Every row gives one point. Examples show where two turns around zero, p and q, send a point. Where does a point land after both, in the order given? Backwards means that the second turn is done in reverse. Each puzzle has new turns, and all numbers are rounded.

Turn p:
[-5.7 21.6] => [-6.4 21.4]
[ -1.9 -31.0] => [ -0.9 -31.0]
[7.6 9.4] => [7.3 9.6]
Turn q:
[5.7 6.9] => [4.3 7.9]
[  8.3 -28.4] => [ 13.6 -26.3]
[-14.0  21.5] => [-17.8  18.4]
Where do these land?
q, then p: [16.1  3.6] => [14.9  7.1]
q, then p: [ -6.7 -40.9] => [  2.6 -41.4]
p, then q: [ 6.6 10.5] => [ 4.1 11.7]
p, then q backwards: [-13.1  13.6] => [-10.8  15.5]
q, then p backwards: [-2.9 13.2] => [-5.0 12.6]

Turn p:
[ -2.2  21.0 -15.5  -8.4] => [-15.2   4.8 -22.1  -3.7]
[ 17.6 -13.3   8.1  48.6] => [29.9 -1.9 10.3 43.7]
[-21.3  -0.2   9.8 -17.7] => [-19.8  -1.0  14.3 -16.3]
[  6.2  -4.2  14.8 -11.8] => [  6.5   9.8  10.3 -13.0]
[ -0.3  -3.3 -17.2 -10.8] => [ -1.3 -11.7 -12.9 -10.8]
Turn q:
[-33.7   2.2   9.9 -10.3] => [-32.8  -2.7  -0.1 -16.1]
[ 20.1 -30.5  -0.7   1.8] => [ 23.6 -25.9  -9.7   4.1]
[14.5 12.0  9.8 41.3] => [ 1.0  9.5 -2.8 45.4]
[ 19.8  10.3 -10.5 -13.7] => [21.4 10.8 12.8 -7.6]
[-13.0   4.7   8.5  -6.5] => [-15.2  -0.8   6.0  -6.1]
[ -7.7   1.4 -17.1 -12.6] => [  2.1   9.2  -6.2 -19.6]
Where do these land?
p, then q: [  7.0  16.3 -13.6  -9.7] => [  4.7  16.8  -8.6 -14.7]
q, then p: [-24.2   8.0  -6.5  -3.9] => [-24.4  -2.8  -4.5  -9.1]
p, then q: [-18.7   4.6  -8.1 -10.9] => [-13.8  -5.2  -8.9 -16.1]
q, then p: [40.4 -9.2 18.5 35.4] => [36.6 -3.3  5.4 44.0]
p, then q: [  8.5  -9.6 -13.0   1.5] => [16.2 -5.3 -6.6 -1.4]
p, then q: [-13.0 -10.0  22.6 -12.5] => [-15.9 -13.5  22.1  -3.5]

Turn p:
[ 11.8   1.5 -16.9 -12.1  10.7   4.8  -8.1  13.2] => [ 14.1   1.4 -20.6  -1.8   1.3   5.6 -16.1   5.3]
[-20.1  -7.9 -11.9  -6.7  -3.0 -14.7  -6.1  10.5] => [-15.6   6.1  -0.8  -6.9  -0.8 -13.5 -22.5   2.8]
[ -9.1  -4.9 -13.4  44.7  -7.3  12.7  -9.2   9.2] => [-19.3   2.5  14.7  34.5  -7.4  23.5 -12.8  10.6]
[ -4.5  -4.2  -7.1 -18.0  -0.6   9.9  -5.6  10.2] => [  2.3  -4.4  -9.6 -15.7  -8.5   3.5 -13.3   4.6]
[ -0.8  -1.7  -8.2  23.5  20.2  12.3  -5.9 -23.3] => [-14.4  -9.0  -5.1  17.7  20.5  24.3   7.3  -8.4]
[  9.8   0.6 -19.4 -18.4  -7.8   6.2   1.6  -2.9] => [  7.4  -3.1 -21.2  -4.2 -14.5  -0.7  -6.4 -11.9]
[  6.3  38.3 -19.4 -18.4  11.0 -32.1  10.7  13.8] => [ 13.6  47.1 -27.2  -5.0   8.1 -20.8  -2.0  -2.4]
[ -9.6  -7.6 -16.8 -17.7  -3.6  -2.0  29.5  12.6] => [-12.6   0.9 -24.7  -7.8 -19.2 -20.2   1.7  13.5]
[ 12.4  -9.0  -1.3  20.7  -6.7 -10.4   2.7 -27.0] => [ -4.6 -11.0   7.0  26.4   6.5  -5.8  11.5 -21.4]
[  2.1 -11.9  63.2  -7.7  -2.1  -1.1  -2.5  15.6] => [ 22.1 -16.3  44.3 -25.7   7.2 -12.1  16.4  24.7]
[  1.7   6.7  51.2  10.1 -10.8  14.3  -7.1 -32.0] => [  6.8 -14.3  43.2 -11.5   6.9  16.1  36.1 -17.6]
Turn q:
[-30.7  30.0  -3.6 -17.6  -0.7  -5.8  -3.8 -13.2] => [ -8.0  24.4   4.8 -25.0 -17.5  -5.8 -14.3 -23.2]
[ 23.0  -4.3 -13.6  -2.7  22.2   4.1 -14.4 -19.2] => [ 14.3  -0.2 -21.3  18.3  13.4   0.2 -25.3  -3.6]
[  8.7  13.1  10.4  16.8 -30.0  11.6   2.2  38.1] => [ 18.0  -9.2  25.9  -2.8 -24.8   6.3  26.0  26.7]
[ -3.3   1.9 -10.7   5.4  -8.3 -10.7   9.8  10.6] => [ -2.3   1.6  -4.8  -0.4 -10.6 -10.3  17.1   2.3]
[  3.1  -1.5   2.2  -2.0 -32.5 -21.6  12.0  -8.7] => [  0.3 -19.9   8.7  -2.8  -7.8 -17.3  20.0 -22.9]
[ 41.5  -7.8  22.8  13.1  21.1 -19.2  -4.6   1.1] => [ 24.4   0.1  10.9  31.1  37.9 -11.7   3.5   7.0]
[-10.7  -5.3 -10.0 -29.1   3.9  -3.3  -3.9  -1.6] => [ -6.8  -1.9 -14.2 -24.3   4.5 -10.1 -12.8  -2.6]
[-11.1  16.1  -2.8  17.1   1.4   6.8   2.7  26.7] => [  0.0  19.4   7.5   0.0 -19.1   5.5  13.1  21.3]
[ -5.4 -32.2  -1.8 -21.6  12.4  21.1  20.3 -41.2] => [-21.0 -18.7 -29.0  -8.1  28.3  28.9 -11.9 -27.8]
[-15.2 -10.0   7.3  20.6  10.5  17.2 -20.3   7.3] => [-18.8   4.4  11.5  13.9  -4.1  14.6 -15.4  22.7]
Where do these land?
p, then q: [  0.8   2.0 -18.6  24.7 -26.4  -7.7  16.3 -11.9] => [-16.5   1.4  15.6  19.7 -23.9   2.9  14.9 -20.5]
q, then p: [  7.8   5.8  -5.2  17.4   7.0 -23.8 -28.2 -18.4] => [ -1.5  12.9  26.8  24.6  20.1  -1.0  -7.1 -14.9]
q, then p: [ -0.6 -11.3 -32.6  16.3  -1.3 -12.6  24.3   1.7] => [-27.6  11.8 -18.2  23.3 -16.9 -11.9   2.9  -1.6]
q, then p backwards: [-16.2   7.7  -7.8 -13.5  -1.2 -17.7 -28.1 -16.7] => [-14.1 -10.6 -15.7 -14.0 -20.1 -24.8 -12.6   4.0]
q, then p: [-6.3  2.4  6.7 -6.1 25.4 35.5 -7.2  3.9] => [ 13.5   3.9  -5.7 -15.8  -5.1  35.6 -14.4  11.1]
q, then p: [-9.4  2.5 12.6  8.6  1.0  7.0 25.5 26.1] => [ -0.1   8.5  -9.9 -13.5 -16.3  -0.9  22.8  23.9]
p, then q: [ -5.5 -17.4  24.6 -20.3  10.7  18.6  18.4  -2.5] => [ -9.2 -15.7 -17.1 -26.3  20.0  -4.0  17.7  10.6]
p, then q: [ 23.9  26.0   2.8 -18.0  -6.8 -20.4 -26.8  -9.7] => [ 35.1   2.8  -2.6  14.6  14.2  -1.9 -20.5 -27.8]
q, then p: [  5.5 -17.7  17.4  -9.2  -8.4  21.2   5.8  27.6] => [  9.5 -18.7  -8.9 -16.1  -7.9  -3.2  -2.2  34.5]

Turn p:
[-16.7   0.6  20.9   6.9 -15.7 -23.8  -9.0 -23.6  -1.2  -2.1 -13.0] => [-18.1  15.9   4.5   0.8  13.2 -28.5 -12.7  -4.8 -15.1 -12.6 -15.2]
[-12.0  -7.7 -13.6  14.3   5.4  20.1 -18.7  28.8 -20.1 -31.0  11.7] => [ -3.1 -38.1 -19.8  10.6  10.6  26.6 -14.1   7.4  -7.6 -13.9  20.5]
[ 23.6  13.7  -1.8 -20.8   6.8 -18.0   7.5   8.4   5.0   7.4 -13.9] => [ 23.4  11.6   1.2  -9.1  -9.2  -6.2  12.2  21.4  11.3   1.0 -18.1]
[ 12.7  -4.4  -2.9 -27.3  -7.4  17.0  10.3   4.7 -14.7  16.9  -5.8] => [ -3.3  -5.8  14.2 -25.9 -16.6  15.5  15.3  10.3  -1.1  10.7  -7.5]
[-16.2  10.7  -5.0  27.1 -19.6  19.7  -7.8 -17.5  21.2  -8.4  -5.1] => [-19.3   9.7 -11.1  13.7 -18.6  -1.4 -27.5 -28.2   0.8  -9.6   7.4]
[ 27.7 -16.6   4.7 -13.7 -28.1 -31.7  26.3  -3.5   9.9  12.4 -13.6] => [ -2.7   5.3  20.9   5.3 -24.5 -37.4  19.4  23.4   0.5  17.5 -21.5]
[-32.3 -16.9 -25.4   6.4  12.8   7.1 -25.4   3.7   4.1 -14.7  26.7] => [ -6.9 -30.6 -20.6  -0.4  27.8   3.2 -21.3 -17.8  13.5   8.2  24.9]
[ 18.8  -4.7  -3.8  -7.1  21.5  17.6  -1.4   7.8 -18.1  18.3  -7.6] => [ 19.3  -8.0   6.1 -11.4  -1.3  28.8  14.8  -2.5  -8.5  10.6 -12.3]
[ 18.7  -1.7 -12.7  -6.8  22.9 -19.9  35.7   0.4 -23.0  11.0  -4.9] => [ 23.3   3.2 -10.1  -7.9  -1.4  -7.6  45.7  11.2 -14.8  14.6  -3.1]
[  5.4  22.7  -1.4   0.6 -14.6 -21.4  -0.6  -3.0   3.6  23.0  -6.3] => [ 11.3  27.1   1.3  -9.1 -10.1 -16.1 -13.3  11.3  -7.8  10.3  -5.8]
[-13.6  21.8  14.9  13.4  -2.7  25.3 -24.3 -28.6   9.9 -29.3  29.4] => [ -6.9   3.7   9.6   1.5   7.1   3.2 -26.5 -34.4   7.9 -41.6  32.3]
[-35.7  16.3  20.2   3.4 -12.5   5.4   3.7  -9.1  22.8 -13.5   0.2] => [-34.0  26.7  -6.8   6.6   6.4  -4.3 -14.0  -7.0  14.7 -19.0  10.1]
[ -3.7 -22.2 -10.6   4.7  34.6   8.4 -15.4  10.9   0.7 -20.0  -1.6] => [  9.6 -30.8 -16.5  13.4  23.3  16.7   5.1 -11.6  11.9  -3.5  -6.4]
[ 23.3 -11.7  16.7  -0.9  -3.5  -5.7  19.0  20.6   0.0  30.2   3.5] => [ 7.2 10.3 27.3 12.2 -6.6  7.7 16.7 21.4 -5.9 27.4 -5.7]
Turn q:
[-10.8  14.5  -8.2   9.8  10.8  13.1 -11.2  53.6  15.8   3.5   8.8] => [13.1 17.4 -7.9 -2.1 16.4  0.6  7.2 47.1 26.3 15.0 10.8]
[ 14.2   6.3  -4.2  -5.7 -49.6  20.2  13.8   4.0  -7.1   1.8 -15.3] => [ -4.4   8.0  15.2   4.6 -36.0  17.8  38.9  -4.8   6.3  -0.4 -11.6]
[-11.4  11.2  -8.1 -55.0 -27.6 -12.7   5.0 -20.5   8.8 -22.0   3.1] => [-34.5  28.8   0.3 -33.6 -21.7  -4.3   9.7 -26.9  -5.8 -21.5  18.3]
[ -7.7   6.2   8.9   8.2   0.8  15.9  12.4  -5.0 -42.5 -16.0   8.3] => [  2.2   5.1   5.9  20.5 -13.2  10.3  -3.7  16.9 -40.0 -11.7  -2.3]
[ 18.3  12.7   0.0  -4.6   7.4  10.8  11.9  -1.9   8.2 -14.8   8.4] => [ 21.1  13.7  -3.2  -2.2   6.6   3.9  11.0  -7.7  -4.6 -15.8   6.0]
[-11.1  12.1   9.6   7.9  10.6   8.2  17.0  -9.8  17.1 -16.2 -13.4] => [ -6.7  15.3   6.9  16.9  27.9   4.8   6.7 -10.2  -1.2 -12.7   0.3]
[ -1.5 -19.7  -7.7   1.1 -24.3 -25.0   6.2  -6.4  18.9  11.4  13.2] => [-13.6 -21.8  -6.8  -0.7 -17.2   0.1  -3.0 -17.4  27.3  -2.5  18.5]
[  7.7  15.2 -10.0  11.8  11.1  -7.3 -13.3 -21.1 -32.6   1.5 -11.6] => [  3.6   0.3 -13.1  12.6  -8.6 -21.5  -8.1  -4.4 -27.5   5.2 -27.9]
[-10.1 -28.7  -9.1  -1.0  18.9 -13.4  15.1  -5.0  -1.9  28.5  -2.2] => [-11.5 -37.9  -8.0  -2.2  14.2  -1.1  -2.2  -7.0  -8.3  21.1  14.6]
[  6.6 -34.5  -4.7   3.2   1.6 -23.2  -0.4   9.7 -16.3  -0.8  -6.0] => [ -8.2 -40.9  -4.8 -10.3  -5.2  -4.3  -3.9  11.8  -1.5  -9.3  -7.1]
[  6.5   7.0  33.8  12.6  24.5 -10.1 -43.0  13.5  14.0  30.0   7.4] => [ 27.9  -0.7  22.2  -6.3  15.5 -25.6 -39.3  10.2  23.9  28.3  -6.8]
[ -0.6  -2.2  -0.3  11.8  15.7  23.7 -13.5 -11.2  17.7  -6.8  -0.6] => [ 11.0  12.7  -6.8   2.8  21.2  19.7 -13.2  -7.8   5.2   4.3 -13.0]
Where do these land?
q, then p: [-19.9  -8.9  -3.1 -10.9  15.6 -14.2 -24.7 -26.9 -24.4  15.1  -5.6] => [ -5.4  -7.5  -4.3 -30.5  25.0  -6.4 -21.8  -1.3 -22.1  13.3 -19.9]
p, then q: [-37.5  -0.1  -8.3  18.6  -7.9  21.5  22.1  31.2  29.1  11.5  -9.2] => [-10.9  24.2 -24.6  28.6  -1.2  17.1  -0.4   8.9  19.5  43.8   8.5]
p, then q: [ 10.1  -5.6  18.5 -22.9  -0.9   4.1   6.2  -2.9 -10.8  -0.1  15.9] => [  3.3  -0.3  25.8  -6.0   9.8   4.5   0.1   3.8  -6.3 -13.0  19.5]
p, then q: [  6.1 -16.5  14.6  -5.9  18.1 -12.3 -14.6   8.6  -4.1 -16.4  18.5] => [ 18.3 -19.5   3.3  -4.1  28.5   4.0 -11.5   6.2  -0.6 -14.3   1.7]
p, then q: [ -2.3  -5.0   1.6 -11.6  -1.6  13.1 -25.1  -5.3 -23.7   5.1 -25.7] => [-17.8   1.6  10.5 -23.8   4.4  11.0   4.5   3.0 -21.3   3.7 -24.9]
q, then p backwards: [ 24.1 -16.9   7.5  14.3  15.5   5.7  -6.9 -18.5 -14.1   2.7  11.8] => [ 20.2  -1.6 -14.4  16.8   8.0   3.2 -31.4  -0.1 -11.3   0.1  -6.9]
q, then p: [ -3.2  11.7 -20.7 -10.8   0.6  12.1 -17.4 -21.5 -18.5  -9.1  10.8] => [  4.9  -2.8 -14.5 -31.4 -17.3   0.0 -16.2   3.0 -17.8  -5.5   0.6]
p, then q: [-20.8  22.4 -13.9  14.9   3.3   3.5  20.2  34.3   4.7  -5.7 -25.5] => [ -2.1  18.3 -36.9  12.6  -8.0  11.1  26.1  22.7  10.1  17.3  -4.3]
q, then p backwards: [ 30.2  17.6  21.3  -3.9   2.9  -8.5 -17.3 -14.8  11.6   6.8  20.1] => [ 23.6  19.9 -10.1   3.4   3.0  -8.7 -20.8 -27.4  17.5   9.2  12.4]
p, then q: [ 37.9  -8.1  -0.3 -21.3  10.4  -7.7   1.8 -13.5  27.7 -11.1   6.3] => [  7.6 -14.6  20.4  -0.1   9.8  -4.9  10.9 -27.5  29.6 -25.9   2.2]
q, then p: [-32.2   2.6  -5.3  28.4 -34.7   0.1  17.7  18.4  16.3 -12.8 -19.6] => [-29.5  21.9 -28.6  40.1  -0.7  13.5  -6.1  -7.4  11.8   4.5  18.5]
p, then q: [ 35.2  -5.5 -11.1  -0.2 -17.5 -19.9   1.3   3.1   2.1  18.8  24.3] => [ 20.9 -24.8  26.0  -4.3 -24.1 -18.4  -3.2   0.3  17.3   2.7   8.6]
p, then q: [-27.4  12.2  -0.8  11.3  -3.8   2.3  36.8   7.9   4.1  -4.8 -22.0] => [-20.4  19.7 -26.7  25.5  -5.2  -0.8  19.9  12.8  -2.1   9.2  12.0]
